Each row of a before or after table is a point. The points were changed in one or more steps. Then noise was added and the rows were shuffled. The steps act on columns, c1 being the first. Write out the steps. A step turns or swaps two columns, mirrors them in a line or flattens them onto one, adds a multiple of one to another, or multiplies or shifts one. Angles are multiples of 10 degrees, from the lower column toward the higher: turns from -170 to 170, lines from 10 to 170 but not 90. Use the fewest steps. Two steps may share a column if one is a turn and the other turns, adds or multiplies; they go together, in the order done. Otherwise the lowest column goes first.

Before (12 x 2):
[[ 35  -5]
 [ 11  33]
 [-20 -60]
 [ -5 -12]
 [-28  -4]
 [  0 -12]
 [  7 -15]
 [ 10  48]
 [  5  28]
 [ 13 -39]
 [-13   7]
 [-14 -40]]
After (12 x 2):
[[ 10 -12]
 [ 20 -24]
 [-12  13]
 [  3  -7]
 [  7  -7]
 [ -9  12]
 [-11  14]
 [ -9  10]
 [ 12 -16]
 [ 16 -21]
 [ 25 -27]
 [-21  23]]
Steps: flatten c1 and c2 onto the line at 130 degrees

Before (14 x 4):
[[ 36   2  21   3]
 [ 42   3  22 -19]
 [-30  34  24   8]
 [ -2 -21   8  15]
 [-22  24  -4  15]
 [ 14 -10  18  -1]
 [-24  22  -3 -12]
 [ 24 -16  22 -33]
 [ 21 -24  39  34]
 [  3 -24  34   1]
 [  4  17  20 -23]
 [-32  15 -10 -14]
 [ -1   9  17   2]
 [ 60   7  11 -17]]
After (14 x 4):
[[-42  14 -12 -15]
 [ 49   9  12 -16]
 [ -5  18  20 -23]
 [ 12 -24  39  33]
 [ 14 -17  22 -30]
 [ 26   1  22   2]
 [ 31   3  23 -18]
 [-41  36  24   6]
 [-10   7  17   5]
 [ -8 -25  33  -1]
 [-33  24  -3  -9]
 [-31  25  -6  17]
 [-10 -22   9  12]
 [  6  -9  16  -1]]
Steps: shift c1 by -10

Before (8 x 8):
[[-16 -39 -18  11  36 -18  23 -41]
 [ 51 -41 -36 -49  22 -15  11  35]
 [-14   4  14   5  -7  -8 -25 -33]
 [  0  36  10   6  34  -6  21 -20]
 [-23 -20  21  -9   4 -17  -5  45]
 [ 21  23  34 -27 -38  26  24 -52]
 [-21  11 -36  22 -30  20  -9  35]
 [  5 -39  -8   8 -18  59 -12  -6]]
After (8 x 8):
[[ -9  28 -16 -10 -11 -16   8  43]
 [ 16 -16 -42 -25  44  27 -17 -53]
 [-11   4  -4   6  11  -4  28 -34]
 [-21   8  37  24  34  20   2  34]
 [ -1  33  12   8 -48 -19 -29 -39]
 [ 22  32  11   5   3  59   8 -11]
 [-25 -42 -13   8 -16 -12 -17 -18]
 [ 58   3  31 -48 -36 -13 -19  34]]
Steps: turn c2 and c5 by 160 degrees; turn c1 and c2 by -30 degrees; turn c3 and c7 by 170 degrees

Before (8 x 11):
[[ -6  12 -21  -8   7 -16 -27   3 -19  -2  22]
 [ 23  -9  21 -26  13   9  -4   4 -26   1  18]
 [ 12  34   5 -23  22   5 -10  18  -3  -7  25]
 [ 32   8 -13 -19   6  -8   6  -4  -3 -11   2]
 [-41 -40  11   7 -10  10 -20  22  60 -28  44]
 [-37  19 -14  28 -36 -15 -45  11  39  25   8]
 [-21  12  -4 -21  17   4   5 -15 -23  12  -4]
 [ 16   7  22  -5   1 -11  10 -13 -24 -38  -1]]
After (8 x 11):
[[-49  31 -14   3 -37  29 -38   1 -33   1   6]
 [ 19 -28  23 -14   2 -27  19  -4   5  24   0]
 [ -2   2 -22   3   4 -28 -18  10  -4  14  22]
 [-41 -43  12  18 -11  60 -10  18 -20 -19  45]
 [ -2  17  -4  -4  17 -18  13  32  16   1  -3]
 [ 33  -6  21  12  13 -18   9   4  24  -7  18]
 [ 38  -8 -12   4   7  -6  19  -6  -6  11   4]
 [ 19  11   3  25  22  -1  -2   1  10  34  22]]
Steps: turn c4 and c8 by -110 degrees; turn c1 and c8 by -40 degrees; mirror c2 and c10 in the line at 30 degrees; mirror c6 and c9 in the line at 30 degrees; shift c7 by 10
